Each row is a point. Each copy is the shape, with its points in the same order, stretched, turned, moved and blurred by noise. Say if it was mirrored as well.
In the rows, 100 means zero.

Shape (8 x 2)
157 129

22 126

132 94

100 94

79 107

98 105

113 74

107 126
Copy 1 (8 x 2)
132 51

6 124

130 95

102 111

70 111

91 100

129 126

86 83
Copy 1 is: mirrored
Copy 2 (8 x 2)
64 104

195 100

80 70

111 74

132 82

112 81

93 53

110 101
Copy 2 is: mirrored

Shape (6 x 3)
96 54 78

60 56 125

83 132 117

111 70 41

138 138 48

50 119 104
Copy 1 (6 x 3)
127 79 151

70 124 115

104 133 64

177 61 168

195 55 117

103 154 86
Copy 1 is: mirrored
Copy 2 (6 x 3)
128 67 137

82 55 124

101 86 73

168 68 131

173 103 84

113 52 75
Copy 2 is: only turned
Copy 3 (6 x 3)
138 88 134

94 68 174

63 104 87

158 92 93

118 141 18

76 56 112
Copy 3 is: only turned
Copy 4 (6 x 3)
117 75 87

136 99 171

76 108 124

87 61 53

35 81 22

74 87 146
Copy 4 is: only turned

Shape (10 x 4)
95 177 147 85

118 55 95 139

134 107 26 149

126 139 51 18

45 132 94 53

104 77 85 35

117 130 85 117

160 76 50 79

62 81 73 153

69 129 78 50
Copy 1 (10 x 4)
30 141 96 151

125 115 93 127

102 133 62 72

44 40 86 62

51 110 130 89

81 40 108 88

67 128 80 113

109 55 62 78

109 168 110 100

51 90 122 80
Copy 1 is: mirrored
Copy 2 (10 x 4)
163 180 48 89

121 45 99 121

145 62 159 83

74 116 99 5

69 169 82 97

47 84 75 59

147 110 104 88

97 30 113 36

113 96 130 156

75 147 94 72
Copy 2 is: mirrored

Shape (11 x 8)
98 95 106 94 100 115 87 72

101 65 58 78 132 84 74 64

78 116 110 85 134 81 66 108

117 93 93 62 124 74 40 106

74 77 87 117 139 116 135 121

63 60 96 156 102 144 127 148

133 84 125 96 126 140 98 97

126 124 106 104 106 77 92 120

63 42 100 100 102 113 143 123

138 105 80 44 105 159 89 79

92 93 71 71 120 77 59 84
Copy 1 (11 x 8)
81 107 142 108 94 68 94 109

109 73 136 164 63 113 39 115

147 125 120 152 134 88 116 109

168 85 128 143 88 104 96 161

67 67 80 121 140 122 102 46

21 60 93 95 163 141 153 63

94 62 128 76 116 63 110 100

149 118 115 74 116 129 117 111

39 62 68 122 99 104 135 50

95 74 97 67 87 34 41 160

130 104 124 157 85 106 69 137
Copy 1 is: only turned
Copy 2 (11 x 8)
98 77 116 119 121 95 95 70

87 62 116 129 171 47 109 96

75 112 135 116 132 134 88 94

95 64 135 131 175 117 94 127

53 146 56 137 72 72 70 69

91 171 58 140 34 49 35 79

106 87 79 136 119 111 58 60

104 112 83 99 117 148 96 112

75 135 59 173 51 57 95 86

95 13 102 118 117 88 80 65

79 62 139 119 164 87 105 107
Copy 2 is: only turned
Copy 3 (11 x 8)
95 101 104 87 100 123 102 101

70 100 104 40 109 100 123 124

83 147 88 70 73 90 96 100

113 146 97 48 77 88 138 108

75 103 100 102 126 89 46 148

99 91 138 155 115 86 33 163

125 125 115 95 126 132 84 121

118 135 87 105 112 90 125 90

100 57 107 103 114 67 35 147

113 111 70 86 102 161 119 133

79 120 89 52 81 92 128 112
Copy 3 is: mirrored
Copy 4 (11 x 8)
88 69 134 85 95 107 97 93

101 76 108 73 70 116 45 37

111 107 112 90 121 86 48 61

70 119 132 79 83 75 21 55

176 93 78 103 88 121 101 108

195 127 97 140 54 128 155 148

105 74 129 93 67 82 95 127

83 115 87 88 117 67 73 84

153 122 109 74 77 128 147 125

66 42 145 75 65 127 48 122

90 98 119 76 90 108 37 43
Copy 4 is: mirrored
